Each row is a point. Each copy is the shape, with its points in the same order, stretched, turned, moved and blurred by noise. Is it also mirrored, or only turned?

Shape (5 x 2):
-1.2 -4.3
0.7 3.4
0.5 -7.7
-3.6 -4.3
7.3 4.3
Copy 1 (5 x 2):
-3.6 -2.2
3.1 1.1
-8.4 -1.4
-3.3 -3.7
3.2 7.8
Copy 1 is: mirrored
Copy 2 (5 x 2):
-0.5 -4.8
-0.4 4.1
2.0 -6.3
-1.7 -5.5
4.4 7.8
Copy 2 is: only turned
Copy 3 (5 x 2):
-3.7 -2.2
4.9 -3.0
-6.1 0.4
-3.6 -4.6
8.4 2.4
Copy 3 is: mirrored
Copy 4 (5 x 2):
-1.7 -2.6
0.5 4.3
-1.6 -6.1
-4.2 -2.3
7.9 5.1
Copy 4 is: only turned

Shape (9 x 3):
-1.4 -7.1 1.3
-4.7 -3.1 -1.5
3.4 -3.0 -2.3
0.3 -4.6 3.6
7.8 5.0 3.9
-3.7 -3.5 3.3
-3.3 6.6 2.3
-2.7 -2.5 0.9
-4.9 7.5 1.5
Copy 1 (9 x 3):
-2.4 -5.5 1.9
-3.6 -1.5 -2.2
3.5 -2.8 1.9
-1.9 -4.4 5.3
4.8 4.3 10.7
-5.8 -2.5 3.2
-5.0 7.0 5.1
-3.5 -1.2 1.7
-6.4 9.5 3.1
Copy 1 is: only turned
Copy 2 (9 x 3):
-1.3 -6.1 -4.6
-3.3 -0.8 -2.4
3.8 -5.2 -0.1
1.1 -5.0 -6.6
10.7 -1.2 -5.9
-1.9 -1.6 -6.8
3.7 6.5 -7.6
-1.3 -2.8 -4.3
1.9 8.3 -5.6
Copy 2 is: mirrored
Copy 3 (9 x 3):
1.9 -5.2 -2.3
-0.1 -2.0 2.3
6.2 1.0 -1.5
0.5 -1.7 -4.1
3.4 9.6 -7.2
-1.5 -1.9 -0.8
-2.9 7.0 1.7
0.0 -1.9 -0.9
-4.3 7.1 3.1
Copy 3 is: mirrored

Shape (12 x 6):
2.9 1.4 6.0 3.0 5.5 4.1
-3.2 3.6 7.3 -1.9 -1.3 0.1
3.1 3.6 -2.9 -5.1 5.6 -7.3
4.6 1.3 2.2 -6.2 -2.5 -3.2
-6.1 4.3 0.3 -3.4 6.2 -6.4
2.9 -6.1 5.2 -2.5 0.9 -6.7
-0.3 -6.0 -0.1 0.0 -0.9 4.1
-4.3 -4.7 -0.1 3.2 -3.8 -2.8
-2.4 2.2 -0.4 -1.8 -5.0 3.6
-7.5 -5.7 3.3 3.4 1.0 -6.5
4.8 -6.6 5.2 -3.8 3.3 3.4
-4.8 1.4 -2.6 -0.6 7.1 0.8
Copy 1 (12 x 6):
0.3 4.5 3.5 2.3 4.1 4.9
6.2 8.1 -2.6 1.9 -0.7 1.6
1.1 3.5 2.9 -3.5 4.8 -9.5
6.1 1.5 2.5 -6.0 -0.6 -1.6
3.0 7.2 -2.6 3.0 3.7 -10.6
9.0 -4.2 5.2 2.0 -1.7 -4.9
1.8 -5.0 -3.7 0.7 -0.6 4.3
1.9 -1.0 -3.0 5.0 -6.1 -1.4
-0.1 3.5 -5.9 -2.6 -3.5 3.8
5.8 -1.1 -0.8 9.6 -1.9 -6.6
7.1 -5.3 3.0 -0.6 3.4 5.2
-1.6 3.1 -4.3 3.0 5.5 -3.9
Copy 1 is: mirrored
Copy 2 (12 x 6):
2.5 -4.1 3.4 3.6 4.4 5.9
-1.8 3.4 4.2 -5.4 1.0 5.3
-1.6 -0.2 0.7 -3.9 9.7 -5.4
3.2 0.2 1.9 -8.3 4.1 0.6
-8.9 3.6 3.3 -2.6 8.3 -1.5
-2.1 -6.5 8.9 -8.8 3.3 -1.8
-1.7 -7.2 -0.9 -1.5 -3.7 3.6
-5.4 -2.2 3.7 -3.3 -3.3 -3.8
-0.3 1.7 -2.6 -3.8 -2.9 2.7
-10.6 -4.7 9.8 -3.6 -1.4 -3.6
1.2 -9.9 1.9 -5.1 2.6 5.8
-7.3 -2.1 -0.9 2.6 5.2 1.0
Copy 2 is: only turned

Shape (15 x 9):
8.6 -4.5 -0.1 -5.5 3.7 5.7 6.8 2.9 3.2
-4.7 10.1 -2.6 -4.6 -4.1 9.4 2.4 -1.7 0.9
5.8 -4.0 4.0 5.4 -0.5 10.3 5.3 2.7 0.1
3.5 4.3 5.1 -4.6 3.2 -2.2 -2.1 0.3 0.5
4.8 -4.8 6.6 0.1 1.5 0.1 -4.7 -1.6 3.7
4.2 4.4 0.7 -4.5 -4.3 1.5 2.6 -13.3 -0.6
-0.5 -4.6 -0.1 -4.1 -2.3 -2.5 0.2 3.1 0.1
-2.0 -3.6 -1.3 -3.4 3.2 -1.1 1.9 0.3 -0.2
-1.9 -0.5 -4.5 13.4 2.2 -2.7 -5.5 0.1 0.6
0.9 -3.0 -1.7 -0.4 3.9 1.9 -0.6 0.4 -0.4
0.3 0.1 -2.3 -3.6 2.5 9.4 5.0 0.1 -0.5
-2.2 -0.7 0.0 -0.4 4.0 7.0 2.8 3.1 10.2
-4.4 -4.5 -4.8 -5.8 2.4 0.9 3.5 2.4 2.3
-3.1 -3.3 -2.0 2.6 -5.7 -1.7 7.4 -9.4 4.3
-3.2 -2.5 -2.1 -4.0 4.5 1.2 5.6 0.5 -0.9
Copy 1 (15 x 9):
7.5 -0.7 7.8 -4.8 10.3 5.5 0.1 8.6 1.9
2.8 10.7 -3.9 -4.7 3.6 8.0 1.3 -5.8 0.3
1.8 -1.3 8.0 5.8 6.6 10.7 0.7 5.3 3.2
5.8 5.8 6.1 -2.3 -2.1 -1.5 -5.7 2.6 -1.3
2.5 -3.0 9.6 1.0 -1.3 -2.1 -4.5 0.6 3.2
9.1 3.6 3.3 -1.5 1.5 3.2 1.2 -10.8 -7.0
-0.5 -1.0 1.4 -4.8 1.2 -2.0 -0.3 4.3 -1.1
1.0 1.3 1.2 -3.0 5.3 -3.8 -2.1 2.6 -0.6
1.2 -5.3 -3.9 10.4 -1.0 -2.7 -8.5 -0.6 4.8
2.2 -0.8 2.2 -0.4 5.2 -0.4 -5.1 1.8 0.9
2.7 4.4 1.9 -3.4 10.6 6.5 -1.2 1.4 0.5
3.8 2.8 2.1 -2.2 6.4 0.3 1.1 4.2 10.6
0.3 1.3 -2.1 -6.9 8.1 -3.0 0.1 4.0 1.8
3.7 -0.7 -1.5 2.8 3.9 -2.9 8.1 -5.9 -1.8
1.5 3.7 0.6 -3.0 8.7 -2.3 -0.8 3.7 -1.4
Copy 1 is: only turned
Copy 2 (15 x 9):
9.7 2.8 -4.8 -6.3 7.3 6.4 1.1 -1.5 3.1
-3.2 -1.1 7.2 -6.3 -8.5 10.8 1.9 0.7 4.2
6.8 5.0 -4.3 4.5 4.1 10.6 -1.5 0.7 2.8
0.9 2.7 3.6 -5.2 5.0 0.0 -1.4 -1.7 -6.3
-0.1 1.6 -3.6 1.0 7.3 0.4 -5.3 -3.5 -2.9
5.4 -9.2 2.2 -2.0 -2.1 4.3 -1.4 -7.8 -2.8
-0.2 1.3 -7.3 -4.4 -1.1 -1.0 0.3 0.1 -2.2
0.1 1.2 -4.7 -2.7 1.3 0.7 5.0 -0.9 -1.3
-3.9 2.4 0.2 11.4 0.7 -7.3 3.6 3.5 0.9
0.4 1.0 -3.6 -0.8 3.9 1.4 4.2 1.1 -0.7
2.6 -0.1 -1.2 -4.3 0.7 10.4 4.9 0.2 3.1
-3.3 6.5 -1.3 -3.2 2.9 5.5 1.9 -4.1 9.5
-1.8 0.9 -7.1 -7.4 -1.2 1.1 6.3 -1.6 1.9
1.5 -3.7 -6.7 3.6 -8.5 -1.0 3.5 -11.1 2.4
0.5 2.0 -4.5 -4.0 -1.0 3.6 7.7 -2.4 -0.5
Copy 2 is: mirrored
